Rows are points. The points of each table are mixes of a few directions, plus a little noise. How many directions does each table use, and how many do they share? Where both have some left over, give the other angles between the two spaces (their principal angles), to ten degrees, smallest first.
In the rows, 128 means zero.

First (7 x 3):
[[ 82  65  62]
 [159  71 146]
 [179  95 176]
 [119 175 134]
 [134 173 149]
 [158 126 158]
 [ 65 192  73]]
Second (4 x 3):
[[119 139 134]
 [138 102 239]
 [115 150  87]
 [140 121  51]]
Directions: first 2, second 2, shared 1; angles 50

First (8 x 4):
[[121 104 117 128]
 [123 104 117 129]
 [122  93 115 131]
 [107  42  88 131]
 [136 165 145 127]
 [142 181 154 125]
 [157 249 184 122]
 [118  84 107 130]]
Second (5 x 4):
[[ 53 144 131 167]
 [100 171 162 145]
 [169  68 140 102]
 [148  92  97 115]
 [169 166 110 111]]
Directions: first 1, second 3, shared 1

First (7 x 6):
[[208 160  64 162 121 155]
 [124 127 201 190  87  65]
 [159 144 165 178  87  82]
 [ 84 122 146   9 195 215]
 [116 113  97 154 144 137]
 [ 94 118 124  52 129 118]
 [112 112 101 154 133 122]]
Second (8 x 6):
[[226 174  92 177  90 120]
 [157 141 117 142 117 124]
 [ 63  99 152  94 153 133]
 [239 178  88 183  85 119]
 [183 153 108 155 107 123]
 [ 44  88 160  85 161 136]
 [ 22  80 168  75 170 137]
 [ 92 112 141 110 142 132]]
Directions: first 4, second 1, shared 1

First (7 x 9):
[[116 129 168 106 174 177 124 141 145]
 [145 131  99 144  90  95 134 117 109]
 [117  91 125 114 128 148 126 146 158]
 [136  81 111 112  90 157 157 155 158]
 [163 171 147 141 152  95  75  87  70]
 [100 205 160 141 168 132 162 118 111]
 [119  88  86 138  93  93 117 132 145]]
Second (10 x 9):
[[122 117 135 123 132 121 140 128 125]
 [112  99 147 115 140 111 162 122 121]
 [133 179  80  50  79 152  38 125 150]
 [132 146 114 119 116 138 102 129 133]
 [122 148 101  60  96 138  78 124 142]
 [129 115 145 164 147 121 160 129 121]
 [137 116 145 193 153 125 162 135 118]
 [143 103 167 249 175 118 197 140 108]
 [116 128 118  74 111 127 110 123 135]
 [131 131 127 136 130 129 129 129 128]]
Directions: first 4, second 2, shared 0; angles 70, 70

First (8 x 11):
[[231 134 170 197 171 124 134 152 121 151 143]
 [114 127 116 112 117 139  99 115 118  80 156]
 [123 128 121 100 111 103 115 167 125 149  82]
 [ 62 125 104  63  89  96 131 160 135 170  53]
 [124 128 130 135 132 138 133 112 130 117 145]
 [184 131 147 169 153 141 116 123 118 104 167]
 [ 95 123 137 169 154 153 211  61 159 172 160]
 [ 86 128 101  77  96 126  85 137 117  81 122]]
Second (8 x 11):
[[161  29 142 102 188  66 180 109 161   7 173]
 [140 138 127 127 116 152 138 148 114 167  82]
 [105 151 119 140 126 125 109 113 134 126 155]
 [168  91 160 102 106 137 131 158 105 150  95]
 [115 132 139 127 113 116  93 118 128 122 172]
 [ 73 225  94 167 104 163  88 116 124 192 126]
 [149 118 143 116 110 142 129 149 111 155  98]
 [114 139 100 143 160 124 157 113 147 104 123]]
Directions: first 3, second 3, shared 0; angles 40, 60, 80

First (10 x 14):
[[137 126 162  97 151 118  75 159 156 118 128 161 111 124]
 [119 141  93 130 111 122 120 131 121  99 119 137 126 153]
 [ 94 168   7 146  69 123 129 121  96  42 102 135 126 210]
 [149 115 213  68 179 111  30 184 187 121 134 193  94 106]
 [120 126 102 161 108 142 194  91  98 151 131  84 151 123]
 [102 159  39 138  86 122 123 127 110  59 110 138 124 192]
 [150 102 204 122 165 135 134 127 143 185 146 118 129  74]
 [139 110 172 137 146 137 161 112 126 181 142 101 140  86]
 [118 135  92 149 105 134 161 110 106 124 124 111 141 142]
 [147 103 194 127 157 134 151 117 137 193 145 108 136  73]]
Second (8 x 14):
[[109 119  99 114 181  84 119  76 147 125 171 118 149  57]
 [ 96 120 143 124 106 139 125 119 119 116 165 134 134  90]
 [ 79 152 174 114  14 187 189 145  54 136  35 168 110 209]
 [145 120 132 119  93  97 147 118 132 118  29  99 173 114]
 [149 115  92 127 136 153  79 106 154 150 214  86 127 133]
 [158 120 150 118 176 128  88 179 159 118 175 139 111 152]
 [151 139 119 203 122 143 146 156 120 122 122 138 104 115]
 [138 139 115 106 196  94 131 125 140 138 113 144 117 154]]
Directions: first 2, second 6, shared 0; angles 30, 70

First (10 x 18):
[[134 133 149 136 103 127 120 133 116 123  90 101 121 152 121  97 107 113]
 [124 131 129 126 125 128 132 129 130 129 130 129 128 128 129 131 126 130]
 [111 142 138 123 106 126 147 135 136 131 127 124 125 134 129 136 112 134]
 [136 118 115 128 149 129 119 122 127 128 141 139 132 117 130 134 145 129]
 [ 82 147 110 104 126 126 181 134 164 143 193 168 133  98 143 200 133 166]
 [126 139 153 134  96 127 129 136 121 125  93 101 120 152 121 102 101 117]
 [159 111 130 142 142 130  93 121 107 119  99 113 128 138 121  91 136 107]
 [187  89 116 150 176 132  61 110  94 113  97 117 132 131 119  76 160  96]
 [157 122 155 148 109 128  94 129 100 116  64  85 120 163 114  65 108  97]
 [ 65 148  85  89 148 126 204 131 184 152 245 204 141  68 154 249 154 190]]
Second (11 x 18):
[[118 159 153 144  96 109 119 118 116 106  79 109  91 164  89  92  92 106]
 [114 163 151 142  97 107 124 117 120 106  86 115  89 161  89  99  93 109]
 [144 110 126 128 137 137 118 133 122 134 127 120 143 125 142 121 138 126]
 [ 64 187 121 117 110  98 174 110 160 114 162 173  85 123  93 181 107 149]
 [173  83 128 132 145 151  98 142 108 141 113 100 162 125 158  98 148 118]
 [107 159 139 133 108 110 136 118 131 113 112 130  98 145 100 124 105 122]
 [160 122 157 150 107 128  91 129  98 115  58  81 118 166 112  59 106  93]
 [130  91  87 102 174 152 151 141 151 161 212 165 177  71 181 195 180 166]
 [123 100  89 104 169 146 154 138 153 156 208 168 169  75 173 195 173 166]
 [124 129 124 124 132 129 134 128 132 130 138 135 130 122 132 138 132 134]
 [152 107 131 132 134 139 110 134 115 133 113 110 143 131 140 106 135 120]]
Directions: first 2, second 2, shared 1; angles 50

First (8 x 24):
[[ 92 121 124 149 114 114 109 125 130 128 128 147 109 128 163 122 137 133
  130  89 111 134 133 105]
 [110 123 123 135  98 116 117 130 119 117 130 147 120 128 192 117 133 139
  138  79 118 132 139 103]
 [164 141 127 113 180 139 151 130 139 138 128  96 142 108  27 147 112 115
  117 205 140 116 122 174]
 [133 135 117 129 167 116 135 129 139 132 128 114 125  96  69 143 114 122
  123 163 118 119 135 151]
 [123 120 140 128  92 140 121 126 119 126 127 141 130 161 180 115 142 131
  132  96 138 138 118 105]
 [ 66 104 140 167  89 128  91 119 128 136 126 164 102 168 199 110 163 128
  126  59 117 148 116  77]
 [138 139 111 115 109 107 133 137 115 106 131 132 131 100 180 124 111 145
  143  97 115 121 151 121]
 [199 143 142  89 174 165 166 128 133 139 126  82 163 135  14 146 112 110
  117 234 166 118 108 187]]
Second (9 x 24):
[[162 161 127  90  92 120 153 125 114 103 149 118 137  91 184 151  96 138
  140 118 139 102 164 134]
 [150  90 127 127 174 143 118 153 116 123  91 126 168 150  84  82 155 147
  131 148 136 156 101 148]
 [ 63 121 106 166 150  86  96 128 149 125 130 146  84  78 132 129 128 130
  128  94  83 127 153 111]
 [ 88 144 148 145 124 106 112 103 130 120 147 141 116  67 155 169 123 130
  115 104 127 101 167 120]
 [166 116 175 104 153 176 133 121 121 128 117 112 174 148  78 126 149 126
  113 182 182 130 108 161]
 [168 180  95 122  77 103 182 117 108 152 153 118 130 138 143 181  78 116
  129 126 116 100 132 123]
 [154  87  97 145 105 144 133 160 100 154  87 145 158 249 142  61 159 140
  142  98 118 181  58 102]
 [ 98 135 114 125 126 124 120 129 168 124 146 119  67 116 128 125 116 107
  137 133 105 127 138 119]
 [104 117 162 128 150 149 106 116 147 123 131 126 118 116 106 129 148 118
  116 148 147 128 131 135]]
Directions: first 3, second 6, shared 3

First (10 x 32):
[[126 137 137 137 129 131 121 118 135 120 155 108 104 125 153 136 147 142
  128 151 123 139 109 109 127 136 147 158 160 145 119 129]
 [134 125 123 140 120 126 128 129 124 164 111 143 158 128  94 116 108 108
  146 108 132 104 160 148 151 126 101 107 112  88 138 154]
 [129 129 133 119 136 116 123 128 121  95 137 111 105 129 156 139 141 154
  111 147 119 161 102 118 111 129 151 150 149 164 115  99]
 [114 129 125 111 123 159 141 124 145 134 129 156 129 123 113 121 133 104
  128 115 142  98 135 125 125 131 118 114 102 116 143 144]
 [130 116 132 140 130 121 124 131 131 116 147 107 119 128 152 142 134 144
  126 113 123 145 101 126 124 116 145 126 146 144 131 106]
 [131 111 135 143 108 156 127 116 140 180 147 147 136 118  90 121 129 100
  162  99 138  81 152 143 182 138 100 138 135  76 149 170]
 [117 136 122 134 121 154 134 124 148 156 131 147 146 129 112 121 124 101
  144 114 141  86 146 126 133 126 111 101 107  95 140 161]
 [132  89 142 125 126 127 127 133 128  91 160 111  93 117 159 155 151 156
  113  93 119 163  77 134 132 114 152 151 158 162 141  75]
 [133 102 137 102 118 140 133 122 115 118 125 154 109 116 101 127 135 123
  121 115 133 132 131 142 152 142 115 162 130 129 138 119]
 [134 212  95 132 168  47 118 152  92 106  39  99 183 170 146 100  83 151
   99 224 109 174 168 109  41 120 140  71  85 162  68 124]]
Second (10 x 32):
[[139 135 128 116 122 128 114 123 121 138 153 110 130 114 132 138 127 136
  129 116 114 139  98 134 138 144 158 151 147 135 148 138]
 [122 145 113  86 136 126 128 132 127 104 127 118 135 126 144 134 121 131
  106 127 126 141  95 123  88 139 163 112 103 153 143 126]
 [131 167 132 185 134 117 126 129 131 168 110 133 150 136 123 108 124 125
  149 173 122 112 181 116 135 114 104 125 138 109  96 148]
 [115  86 141 114 127 146 140 121 137  90 136 140  80 134 134 135 156 130
  120 129 146 128 123 119 136 129 109 150 139 136 114 105]
 [100 134 121  85 126 177 144 120 162 115 149 147 115 121 135 131 145 102
  120 117 148  91 105 111 103 143 142 112  98 128 152 149]
 [136 136 121  96 123 132 115 125 123 133 156 108 135 110 133 141 122 131
  124 102 116 138  82 137 128 148 171 141 133 139 164 141]
 [113 109 150 120 123 160 134 101 141 110 150 140  66 131 123 123 169 124
  135 177 144 112 141 101 159 155 103 194 167 127  99 143]
 [151 108 137 249 131  77 128 162 118 165  95 124 173 142 136 128 103 150
  151  87 115 151 173 158 146  44  86  71 138 106 106  67]
 [138 132 114  78 138  98 119 133  98  93 105 110 134 132 129 132 108 142
  101 133 118 166 104 137 100 146 154 127 111 158 132 117]
 [136 129 123 154 123 119 130 133 121 166  95 149 163 134  91 110 104 109
  146 118 132 104 178 146 147 116  90 100 106  88 125 147]]
Directions: first 5, second 6, shared 4; angles 30

First (10 x 32):
[[125  88 146  88 124 199  94 114 114 120 116 113 154  67 150 154 156 134
  103 128  78 143 168 151 119 125 233  65 175  97 114  89]
 [134 155 133 135 129 107 138 126 139 130 143 116 141 147 126 122 108 118
  125 140 131 121 119 113 124 123  87 144 113 140 134 154]
 [ 89 183 133 139 127 138 128 103 130 172 151 140  92 181 113 140 100 117
  121 138 138 145  80 151 169 108  80 172 101 125 122 144]
 [124  69 112 128 148  94 174 188 118  89  66 217  62  83  80 124 155 163
  144  65 199 127 162 125 130 146 182  87 130 137 177 118]
 [105 135 136 108 129 156 124 114 118 142 135 121 132 136 125 146 119 115
  146 136 120 134 118 126 141 129 128 120 125 122 124 122]
 [189 135 126 134 120  78 127 126 145  99 157  44 227 136 166  96 112 101
  151 168  98  86 144  62  66 144  56 141 120 158 119 157]
 [205  60  86 166  96 125  67 125 125 104 124  80 160  95 198  81 198 162
  110 129  77 117 151 159  86 142 177 146 180 110  62  63]
 [ 68 238 144 169 134 117 145 105 151 192 153 192  31 197  86 138  83 128
   50 121 163 170  65 190 203  70  72 200  85 119 141 179]
 [164 151 130 154 119  96 119 121 150 122 149  94 162 133 151 105 124 125
   89 145 107 120 133 123 104 114  98 152 130 136 116 150]
 [ 77  66 132  55 152 167 165 155  89 111  88 164 118 103  84 174 125 115
  242 106 168 118 143  81 139 177 164  53 118 137 170 102]]
Second (8 x 32):
[[119  34  72 127 123 159 114 142  89 141  74 171  73 107 123 130 200 176
  216  94 150 132 115 172 151 166 187 129 151 106 101  33]
 [137  47  76 140 122 135 122 148 104 131  76 170  81 100 124 118 196 179
  186  94 150 129 125 169 139 155 178 133 151 111 109  53]
 [124 224 165 119 136 108 157  99 160 158 164  87 188 149 120 141  73  99
  103 177 106 125 116 104 122  91  43 147 101 141 154 202]
 [ 90 191 175  93 134 160 123  96 130 142 178  86 165 167 130 158  63  70
  118 165 105 132 113  91 138 116  87 117 103 137 135 174]
 [143 195 167 136 131  95 140 123 160 112 164 100 167 138 132 120  80  98
   53 148 114 124 143  98 107  98  88 128 113 145 149 199]
 [144 171 132 138 131  95 153 121 152 146 130 117 156 125 121 123 120 136
  115 148 123 124 125 129 118 105  82 149 119 133 145 162]
 [148 155 153 142 128 101 127 137 148  96 150 117 141 129 137 113 102 109
   57 126 123 125 151 107 107 113 125 119 126 141 139 171]
 [119   7  84 129 119 170  88 157  80  98  87 176  53 109 137 121 191 156
  176  71 152 134 136 156 144 179 234 101 160 110  92  29]]
Directions: first 5, second 3, shared 2; angles 60

First (11 x 32):
[[118 142 114 115 143 127 119 144  94 131 128 135 147 136 126 128 120 140
  113 148 123 113 137 161  98 137 132 140 102  98 127 114]
 [104 158  96 101 160 128 106 163  49 135 130 144 173 143 121 128 110 157
   93 174 116  93 148 206  60 147 138 156  68  58 127  95]
 [147 102 153 150 101 128 146  99 192 122 126 115  92 116 133 128 144 105
  156  91 138 156 112  65 184 112 119 106 177 185 129 154]
 [119 139 117 119 140 128 120 141 100 130 128 134 143 134 126 128 122 138
  116 143 123 116 136 156 104 136 132 138 107 104 128 116]
 [115 146 111 113 147 129 115 148  84 133 128 137 153 137 124 128 118 143
  108 154 121 109 140 171  89 140 133 144  94  89 127 109]
 [144 108 147 146 107 128 141 106 179 124 127 117  99 119 132 128 141 110
  150  98 136 150 115  77 172 115 122 111 168 172 130 149]
 [112 148 108 109 150 129 115 152  77 132 129 139 157 139 125 128 116 147
  105 157 119 105 141 180  83 141 135 146  89  82 127 106]
 [143 111 147 144 110 128 140 107 175 124 128 119 102 118 132 128 138 112
  147 103 135 147 116  83 167 116 122 113 162 167 128 146]
 [134 120 136 135 119 129 135 118 148 126 130 123 116 124 129 128 134 121
  137 117 131 137 122 107 145 122 126 121 143 145 128 137]
 [136 116 140 137 116 128 136 115 157 126 128 122 112 123 130 128 135 118
  140 112 133 142 120  99 153 121 123 118 150 154 128 140]
 [136 118 139 137 116 129 136 115 156 126 127 123 113 122 131 128 135 118
  139 112 133 140 120 100 153 121 124 118 149 152 129 140]]
Second (10 x 32):
[[127 157 128  96 116 144 106 126  95 142 122 129 145 129 146 123 122 162
  148 128 145 124 138 135 126 123  98 117 111  71 121 114]
 [127 152 127 103 119 142 110 127 101 139 123 128 143 129 143 124 124 153
  144 128 142 124 137 134 128 124 105 119 115  84 122 117]
 [130 118 128 140 133 122 137 129 140 123 131 127 122 129 121 130 130 116
  120 128 123 129 124 126 129 129 139 133 134 149 130 134]
 [128 127 128 129 128 129 128 129 129 128 128 128 127 127 127 128 129 127
  129 128 127 129 128 129 129 129 131 129 129 130 128 128]
 [125 160 129  91 114 147 103 126  89 142 120 130 148 128 149 123 122 165
  150 127 147 125 137 136 127 123  94 117 110  64 118 113]
 [131  94 127 167 142 109 154 130 168 112 136 127 107 127 105 133 134  89
  105 128 108 132 118 119 129 134 162 139 146 194 137 144]
 [126 155 129  97 118 144 108 125  97 141 122 129 145 128 145 124 123 160
  147 127 144 126 136 135 126 123 100 118 113  75 121 115]
 [131  92 127 168 141 107 156 131 170 111 135 128 106 128 104 134 136  88
  104 128 107 131 117 118 130 134 164 141 147 196 137 146]
 [133  65 127 199 153  93 177 133 202 100 142 126  90 128  87 139 140  57
   87 129  91 134 109 113 132 137 192 150 162 249 146 160]
 [125 161 129  92 116 146 103 124  90 143 121 130 147 129 148 124 122 165
  149 127 146 124 137 136 126 123  95 116 112  66 120 113]]
Directions: first 1, second 1, shared 0; angles 60

First (10 x 32):
[[ 72 119 173 142 100 137 193 202 158 105 105 143  80 132  69  97 190 197
  129 224 119 103 144 168  57 171 128 160 188 119 119  95]
 [165 112 121 116 136 165  82  86  95 135 131 135 171 111 176 152 125 116
  124 126 153 172 111 113 185 130 139 161  90 137 135 142]
 [151  93 148 144 149 186 120 146 106 134 117 171 138 102 146 130 168 192
  113 211 160 160 105 156 134 146 142 228 145 144 135 145]
 [147 139 105 127 146 109 112 111 128 140 138 123 132 133 143 134  96 106
  128  83 122 122 126 119 138 101 124 110 118 131 129 145]
 [ 55 135 161 127  53 101 183 111 118 100 126  74 106 135  69 125 175  51
  133 122 121 129 143  94 139 181 127   7  91 100 138  57]
 [161 125 111 167 186 109 131 151 127 159 138 154 103 123 124 123 105 152
  111 117 130 108 107 154 104  85 126 157 157 144 139 171]
 [148 125 123  84 115 171  76 103 128 117 120 133 180 125 184 140 119 147
  144 141 136 161 136 116 161 140 133 180 109 132 110 130]
 [148 122 117 132 130 125 106  73  88 140 143 108 151 115 147 152 117  61
  120  80 146 160 109  97 190 123 134  83  73 128 149 130]
 [ 95 182 101  63  97  86 118 153 213  99 121 103 129 181 130 106  69 145
  168  78  69  66 190 122  67 108 103  97 164 111  76 116]
 [138 128 119 176 168  89 159 145 120 154 141 135  86 124  94 122 117 115
  108 102 127 102 108 144 106  95 124 101 145 135 149 151]]
Second (11 x 32):
[[118 118 132  96 102 194 109  82 120 176 166 118  64 117  69 155 108  46
  180 109 109  86 130  89 150 101 141 126  42 162 171  63]
 [ 96 110  99 134  93 186 109 141 159 108 122 196 144 137 101 175 192 172
  131 212 105 127 180 119 144 199 115 200 165 135  90 149]
 [125 135 173  90 105 169 144 135 144 120 143 104 102 116 121 100 121 128
  142 158 128 120 116 143 108 121 139 124 106 140 139  81]
 [174 158  80 149 148 142  92 116 174 135 158 139 164 156 126 154 116 100
  119  84 104 121 132 115 153 119 132 100 126 134 113 174]
 [150 150 152  79 116 173 127 135 170 107 166 120 116 115 149 106  90 138
  124 147 116 117 122 154 112 105 124 120 124 150 119 121]
 [171 154  80 177 156 126  93 106 150 170 137 113 161 175  91 156 137  61
  146  46 111 119 119  87 158 119 158  85  93 120 141 143]
 [109 112 112 157 143  88 125 126  93 159  88 125 128 146 109 135 145 124
  152  99 136 124 131 104 124 129 138 150 125 109 142 118]
 [145 133 136 181 159  46 158 130  89 125 103  89 159 132 148 104 139 110
   94  76 161 167  90 132 135 124 139  58 134  94 142 147]
 [125 120 150 164 116 102 171 126 101  83 140 126 151  97 149 127 168 120
   57 158 158 183 107 148 163 170 115  56 147 115 122 158]
 [ 57  78 159  59 106 112 151 136  70 108 106 164  61  67 170 115  87 203
  132 203 143 114 157 159  91 112  78 221 163 145 121 110]
 [138 142 135 123 163  71 133 174 139 117  80 114 158 151 175  80 105 206
  132 116 138 131 123 159  70 107 130 166 184 102 106 144]]
Directions: first 4, second 6, shared 2; angles 70, 70

First (9 x 32):
[[137 113 136 120 110 127 143 138 113 126 175 124 142 130 117 113  96 142
  151 139 140 121 131 128 126 127 126 137 144 133 164 126]
 [148 182  99  71 196 108  76  91 118 165 105 124 153 139 104 161  97 142
   92 141 145 106 120 140 117 165 158 114 115 106 106 153]
 [127  97 147 145  86 132 164 154 125 110 176 129 128 124 128 103 114 132
  162 132 130 132 136 123 131 114 116 140 144 142 166 117]
 [ 99  44 178 219  18 158 214 186 142  71 168 134  91 110 163  78 171 107
  190 113 105 163 141 110 145  74  84 151 154 164 168  92]
 [134 198  88  83 221 114  53  74 139 164  39 126 133 135 123 179 146 121
   62 122 127 119 115 138 122 161 157 100  90  97  53 152]
 [151 211  80  43 238 100  43  69 119 184  74 125 158 144  98 182  99 143
   65 139 147  96 115 144 114 183 171 102 101  92  79 163]
 [106  86 153 191  76 148 167 153 145  96 122 134  98 115 157 107 175 106
  150 112 107 157 134 117 140  95 102 136 131 146 129 105]
 [130 117 134 130 112 128 140 138 122 125 152 126 133 131 125 118 114 135
  143 132 133 126 132 128 125 126 126 133 136 132 149 126]
 [120 104 142 154  95 138 153 145 131 112 144 129 120 124 137 111 136 121
  146 124 124 136 133 123 132 112 114 134 136 141 144 117]]
Second (8 x 32):
[[118 141 106 178 109 163 119 130 191  97 132 114 176 139 167 142 133 214
  133 159  84 116 198 156 128 105 133 142 146 145 119 104]
 [165 133 157  88 152  90  97 105  60 155  90 146  75  96 104 109 182  45
  104  72 161 134  70  88 136 146 122 122 120 141  94 176]
 [133 125 105 140 142 111 113 136 132 112  76 138 124 106 151 127 152 115
   97 124 119 125 140 106 124 129 121 101 111 138 110 136]
 [141 167 165 134 128 153  99  77 132 146 129 119 113 138 112 137 184 136
  134 104 123 132 115 144 141 131 138 170 145 140  80 144]
 [128 121 130 113 114  89 164 120 126 136 106 165  79 135  54  92 130  75
  103 186 172 106  95  86 108 178  90 110  65 146 165 134]
 [117  90 144  99 127 130 121 151 109 169 131 144 119 133 137 129 120  93
  150 100 114 146 111 141 154  92 111 128 147 107 129 108]
 [ 57 113  60 155 147 149 199 182 179  81 154  88 179 156 171 175   7 177
  137 178 117 149 152 161  95 130 163  80 103  56 181  72]
 [164 132 158 117 106 139 114 123  95 129 205 109 159 122 128 114 115 171
  165 103 134 116 141 140 136 113 146 170 187 151 145 149]]
Directions: first 2, second 6, shared 1; angles 60

First (8 x 32):
[[145 124 140 124 125 127 130 129 130 123 124 132 126 126 132 122 130 129
  124 135 134 124 131 129 127 133 129 115 134 129 138 124]
 [230 106 206 103 108 124 137 134 142  97  98 154 112 110 152  89 140 134
  105 168 166 105 149 135 122 159 132  47 163 136 193 100]
 [ 40 147  60 150 145 131 120 122 116 155 154 105 142 143 108 162 118 123
  148  93  96 148 109 122 133 101 125 198  97 121  71 152]
 [177 117 166 115 118 126 132 131 135 113 113 141 120 119 139 109 134 131
  117 148 146 117 139 131 125 143 130  88 146 132 160 115]
 [ 89 136  98 137 136 129 125 126 123 139 140 118 134 135 119 143 124 126
  136 113 114 137 120 125 130 116 127 158 115 125 103 138]
 [108 133 113 133 132 129 126 127 125 134 134 123 131 131 124 135 125 127
  133 120 121 132 124 127 129 122 127 144 122 127 115 133]
 [151 123 145 122 124 127 130 129 131 121 121 134 124 124 134 119 130 129
  123 137 137 123 133 129 127 135 129 110 136 130 143 122]
 [ 84 137  94 138 137 129 124 125 122 141 141 117 134 135 118 145 123 125
  138 111 112 137 119 125 131 115 126 162 113 125 100 140]]
Second (10 x 32):
[[  7 155  35 158 152 132 116 120 110 163 165  97 148 149 100 174 113 122
  155  79  83 154 103 119 134  91 123 223  86 120  49 160]
 [119 131 120 130 129 126 127 128 126 130 130 126 129 128 125 132 127 128
  131 124 124 129 125 128 130 126 128 135 124 128 123 131]
 [170 118 160 117 121 126 132 131 134 116 115 139 122 121 138 113 134 129
  119 145 143 119 137 131 125 142 130  95 142 130 154 117]
 [ 86 138  96 137 137 130 124 124 122 140 140 117 136 134 119 145 124 126
  138 111 112 137 118 125 130 115 127 161 115 125 100 140]
 [178 118 167 115 119 127 131 132 134 112 113 141 120 119 140 109 136 131
  117 148 146 116 140 131 127 143 130  89 145 132 160 114]
 [172 118 162 118 117 125 132 130 134 115 115 139 120 121 138 110 133 130
  118 145 144 117 137 131 126 141 130  91 143 132 156 114]
 [168 120 159 118 120 128 131 129 134 116 116 139 121 119 139 114 133 131
  119 144 144 119 137 131 126 140 129  95 142 130 155 117]
 [ 58 143  73 147 142 131 121 123 120 150 149 110 139 141 112 157 120 124
  143 101 101 144 113 124 131 105 125 185 103 123  82 147]
 [163 120 156 119 120 128 132 131 135 117 118 137 123 122 136 113 132 131
  120 144 142 120 136 130 126 139 130  99 141 132 151 118]
 [157 122 151 121 122 127 131 131 133 119 120 135 124 123 135 117 129 130
  121 139 138 122 135 130 126 137 129 105 138 130 145 120]]
Directions: first 1, second 1, shared 1
